Each row of a before or after table is a point. One or more steps were done to the points. Then noise was added and the rows were shuffled. The steps act on how far a point lies along the listed directions, d1 being the first. What was done? A step turns or swaps two directions, mirrors them in a line or flattens them onto one, adds a multiple of one to another, or multiplies one. Angles are multiples of 10 degrees, from the lower direction toward the higher: turns from -170 to 170, lines from 10 to 170 but not 90. Use the fewest steps. Two steps may share a direction if one is a turn and the other turns, adds or multiplies; they go together, in the order done. Otherwise the lowest direction goes first.

Directions:
(1): [ 40 -51 -35]
(2): [61 27 31]
(3): [ -9 -46  57]
Before, 10 rows:
[[ 44 -79  20]
 [-11  27  19]
 [ 37 -66  11]
 [  8 -79 -12]
 [-10  54  24]
 [ 25  56  50]
 [ 27 -85  29]
 [-18  40 -19]
 [-24 -81  27]
 [-12  49  25]]
After (10 x 3):
[[ 17 -25 -23]
 [-65  -2  68]
 [-31  30  72]
 [ 25 -35 -44]
 [-54  -7  75]
 [ 24 -34 -35]
 [-10 -58 -51]
 [ -4  -8  87]
 [ 28  10 -36]
 [-55   4  51]]
Steps: turn d1 and d2 by -170 degrees

Directions:
(1): [ 39  46  73 -38  -2  20]
(2): [-87  -8  27 -39  24  18]
(3): [  5 -63  53  51  -4  36]
Before (10 x 6):
[[-21 -21 -22   5  25   0]
 [-24  10 -77  -3   5 -33]
 [-32 -57 -23  49   0 -12]
 [-17   2 -59  -2  -4 -29]
 [-23  -7  48   7  10  27]
 [-35  26 -30 -38   7 -14]
 [-61  31  12 -43  12  25]
 [ -1   7  19 -31  20 -19]
 [-95   7 -10 -60  29  13]
 [  6  46 -12 -44   9 -10]]
After (10 x 6):
[[-36  30  46 -37   8  40]
 [-56 -13  19 -20  12  16]
 [-45  -6  81 -42  19  54]
 [ 32  38  34  -7  -1   8]
 [  4 -24  21  13  19  18]
 [ 28 -45  36  54 -11   9]
 [-50   8 -17 -36  19  -1]
 [-11   5  13 -32  22 -20]
 [-43 -46   0  21   3   8]
 [-60 -54   1  26  12  16]]
Steps: turn d2 and d3 by 60 degrees; turn d1 and d3 by -70 degrees

Directions:
(1): [ 21 -33 -54 -52  25 -67  47   9  41]
(2): [ 36 -56  37   8  95  23 -24 -16   6]
Before:
[[ 33 -66  21  -9  95   9 -14 -15  14]
 [ 18 -15   1 -22  16  -8  17   4  13]
 [ 22 -45  34  -9  68  11 -19 -28   0]
 [-27  45 -56 -11 -58 -35  27   8  31]
 [ 16  -9 -21 -14  28 -40   3  12  32]
 [-19   4  -5  -8 -12   2  17   0   2]
 [ -4  26 -10   5 -39  26 -31  -4  -1]
 [-26  38 -16  -9 -58 -14  21   2  -5]
 [ 22 -14  -7 -22  -8 -11  -2  -8   8]]
After:
[[ -8   8  46  27   7  44 -25 -14 -23]
 [ -1 -12 -40 -52 -11 -59  37  -2  20]
 [ -8  -3 -65 -51 -33 -64  51  15  29]
 [-18   3  12   6  -1  19   4  -4  -6]
 [ 20 -15   5   0  25  28 -38 -15  11]
 [-18  39 -15   7 -42 -18  -6  15   7]
 [ -3  16  -5 -13 -31  -4  18   9   0]
 [-23  41  32  53 -16  60 -45 -16 -13]
 [  9   8   0 -11 -36   1  -9  -8  -4]]
Steps: turn d1 and d2 by -110 degrees

Directions:
(1): [ 72 -25  21  16  35  -4 -49  20  20  68  34  27]
(2): [-22 -27   5 -15  -6  25  71 -50  56  67  -6  10]
(3): [-53   8  50  19   6  -5 -25 -19  21 -30  18  95]
(4): [ -6  15  52  -5 -78 -74 -20  -5  23  23  10 -35]
(5): [-33 -50  40 -38   4  23  14  20 -46  -1  83 -25]
(6): [ 26  17  40  19  43 -27  15 -89 -60   1  -3 -16]
Before:
[[ 43 -32  -3  15  40  19 -45  22  44  66  25  49]
 [ 19   1 -21   5  30  14 -10  -1   6   1 -21  18]
 [ -8 -24  -4 -12  -8   3  -2  21  30  13  10   8]
 [  0   8 -27   7   7   6  20 -18  -9  10 -29 -12]
 [ -7  21 -22  19   3  -6 -28  31  -5 -43  -4   4]
 [-19 -12 -25   1  11  26   9  20  30 -13   9  22]
 [-11   7 -18   9   2   6  11 -44  -2  -9 -35  16]
 [-11  -6 -16   9 -25 -15  -2  20  26   0  -3  24]
 [-25 -19  22   1 -15   1  20   2   2  -7   5   5]]
After:
[[ 21 -20 -19   8  21  22  -9 -15  10  27  -8  28]
 [ 22  -3 -28  10  19  12  -2   3  -5  27 -14  -4]
 [  3 -14  39  15   0 -18  16 -29  -7  17   4   0]
 [  7  26  15  26  26 -28  25 -83 -13 -10 -20  -5]
 [ -3   7 -33  -2   8  15  -4  12  20 -12 -31  15]
 [-97   7 -70 -24 -63  33  28  51  66 -42 -42   5]
 [  8  26  16  34  41 -21 -20 -35 -43 -37   4  11]
 [-14   0  14  -5   4 -18  28 -49 -17 -11 -11 -18]
 [ -8  -5  13  15  28 -13  32 -58 -47 -16   5   5]]
Steps: turn d1 and d6 by -140 degrees; multiply d6 by 2.5; turn d2 and d3 by -20 degrees; swap d4 and d5

Directions:
(1): [-85 -55 -57 -41  -7 -22 -74  54 -59 -47  -1   7 -10  28  -3  34 -19 -12]
(2): [  5 -52  43 -90  -6  -9  19  15  78 -53   1   3  34 -13 -12 -30  30 -82]
(3): [-10  -4 -45  56  61  12 -12  36  11 -21  52  -9 -43 -87 -71 -44  39 -25]
(4): [ -3 -24  13  46  71  -3  25 -43 -27 -87  27 -14  11  34  85  17  63  -1]
Before:
[[ 14  41  20  32 -43   7  -2 -27 -15  60 -36  10  13  30  29  -7 -22  38]
 [-20 -10 -21  76  79  -4   5  -4 -27 -69  53  -1 -23 -48   5  -9  71 -25]
 [-16   7  -1  31  35   4   2   2 -11 -12  11   1  -7   2  21   9  17   7]
 [ 44  19  10  24  -8   2  37 -31   4  -2 -11  -8   1  23  30  -4  20   4]
 [-13  -1  -4   6  -1   1  -1  23   3  -7   2  -2  13 -20 -20  -9   4 -11]
 [ 38 -33  27 -52 -25   0  14 -33  19 -28 -18   6  34  43  35  22  19 -13]
 [ -3 -10 -17  29  32  -3  -5   0 -32 -40   7 -20   6  19  22  17  13 -11]
 [ -4 -12   4  25  19   8  19 -18   5 -11   3 -14   8   4  27  10  25   2]
 [ 19   4  13   0   9   4  14 -24   9  23 -12   0  19  -4  11 -24  20  -6]
 [-14  -1 -16  29  -1   3 -32  -2 -59  -6   5  -3 -17  11  12  39  -6  24]
 [-29  -9 -22 -40 -44 -18 -32   0 -30  10 -34  24  -5  54  38  39 -34  20]
 [  1   6  11  28  16   4  27 -37 -22 -15  -3  -6  -5  11  42  -2  30  24]
 [  2  42 -39  72  15  -2 -16  12 -65  49  20  -7 -50 -12   1  10  -1  77]]
After, 13 rows:
[[ 30  19  19  49  14  14  12 -36 -25  -2  12 -10  -6  -2  25  21  19  20]
 [ 39  36 -12  57  26  11  26 -21  29  26  16   8 -38 -51 -17 -30  26  11]
 [ -2   8  12  -7 -22  -2   8   9   2  10 -15   1  26   4   2   3 -11   2]
 [-19 -29  -1   2  16   2   6  -3   7 -25   5 -11  12   5  23  10  23 -13]
 [ 26 -38 -18 -14  16  11  -4  10  36 -35  25   0  -7 -43 -51 -21  44 -40]
 [-24 -25 -21 -17  11  -6 -23   9 -18   0  -7   3   8  -4  -4 -15  15 -16]
 [-25 -23  -4   8  27  -2   8 -12 -20 -46   7  -5  -9   3  28  -6  41  -2]
 [-35  10 -43  71  21   8 -41  17 -41   1  14   2 -27 -24 -12 -23  17  12]
 [ -4 -21  52 -34 -12 -24  25 -44 -15 -52 -21  13  48  67  96  42  21 -16]
 [-14 -22 -40  10  11  -9 -11  19 -19 -47  10  -8 -18   7   0  -4  27 -22]
 [  1  27 -15  55  15 -12  -2 -16 -78  13  10  -9 -23  42  67  35   9  78]
 [ 27  -4  16  14  24   3  24 -19  -1 -32   1 -19  22  21  33   6  20 -19]
 [-11   1  16   6  22  -1  10  -7   0 -18   1   1   8  19  39  13  16   2]]
Steps: turn d1 and d3 by -170 degrees; turn d2 and d4 by -30 degrees

Directions:
(1): [  8 -10 -15   1 -13  11  52 -43  22  34   9  41  37 -34  22  51 -31  42
  50 -39  81  27 -84  -3]
(2): [-16 -47 -68  39  21   7  37 -18 -18 -95  26  50   4 -32  29 -10  64   4
  35  32 -51 -16 -24 -19]
(3): [ 16 -70  21  12   0  17  70  33  44 -12 -64 -27  -7  74 -28  25  23 -27
  -3  12  35 -39  -9 -73]
(4): [-58  22  -3 -27 -11  89   6 -23 -38 -21  -8 -44   2  51   8 -82 -18 -21
  76 -11  25 -20 -23  25]
(5): [  7  73 -68  65  30  24  20  14 -44 -17  13  21 -49  13 -75  11 -26   3
 -52  -3  58 -32 -11  -1]
Before, 8 rows:
[[  5 -36   3 -22  11   4   2  -4   1 -22   6 -13  14  15  12 -31  23 -19
   29  13 -26 -12  13  -7]
 [  7 -49 -12  16   7 -15  15  -2   5 -34  -6  30   5 -38  10  21  13  -1
   -1  17 -63  -3  16 -29]
 [-11  -2  45 -54 -24  30  19 -41  34  45 -28  -7  50  -5  29  -7 -20   0
   82 -27  65  26 -49  -3]
 [  1 -43  -2 -24   2  23  37 -21   6   4  -8  -5  40   6  38  26  12   3
   45  -5   0   1 -33 -11]
 [ 14  -4  30 -13 -23  10  18 -24  40  53 -15  -3  37   5  22  20 -35  -3
   32 -40  51  17 -37  -3]
 [  9 -53  36  -6 -12   1  16  21  13  -1 -44 -31   2  34   8 -13  27 -22
   11  11 -16 -12  29 -16]
 [  0  56 -26  27  -5 -18 -33  -2 -26  -3  10   9 -30  -9 -32  -3 -34   7
  -23 -14  17   4  22  41]
 [ -9 -16  -9  -4  -3  29  22 -15   3   8 -18 -21   0  26   8 -16 -14  -7
   30  -6  48 -16 -44 -13]]
After:
[[ 17  -3  18  -8 -11 -39 -33  -6 -13  21  14  15  16 -53  29   5   2  19
    3  -3 -35  30  24  35]
 [-14 -26  28 -49 -20 -12 -36 -22  14  15   6 -18  25 -14  64 -32   9   2
   38   4 -29  16  -2  19]
 [ 16 -43  89 -76 -23 -49 -46 -10  64  51 -28 -13  59 -41  58   2  27 -10
   33   7 -43  52  24   2]
 [  6   5 -59  59  23   9  27  -8 -23 -41   9  45 -22 -41 -25  32  -8  10
  -24  14 -23 -18   7 -21]
 [-14  15 -17  22  -9  32  26   7  -3 -16 -35 -29 -36  56 -43 -12 -29 -18
    6 -17  60 -30  -3   0]
 [ 19  -1  39  -9 -17 -25 -32  -4  31  42  -5  -8  15  -7  26   7 -12 -12
   -8 -23 -17  18  18   7]
 [ 13 -31   8 -31   5 -24 -10 -11   1   8  18   4  38 -34  47  29  23   9
    9   5 -57  22   8  10]
 [ 18 -47  13 -29   5 -29 -14 -16  16   1  18   6  40 -27  36  -4  27   1
   23   8 -39  12  14  -1]]
Steps: multiply d1 by 0; multiply d3 by -1; turn d4 and d5 by -70 degrees; multiply d5 by 2
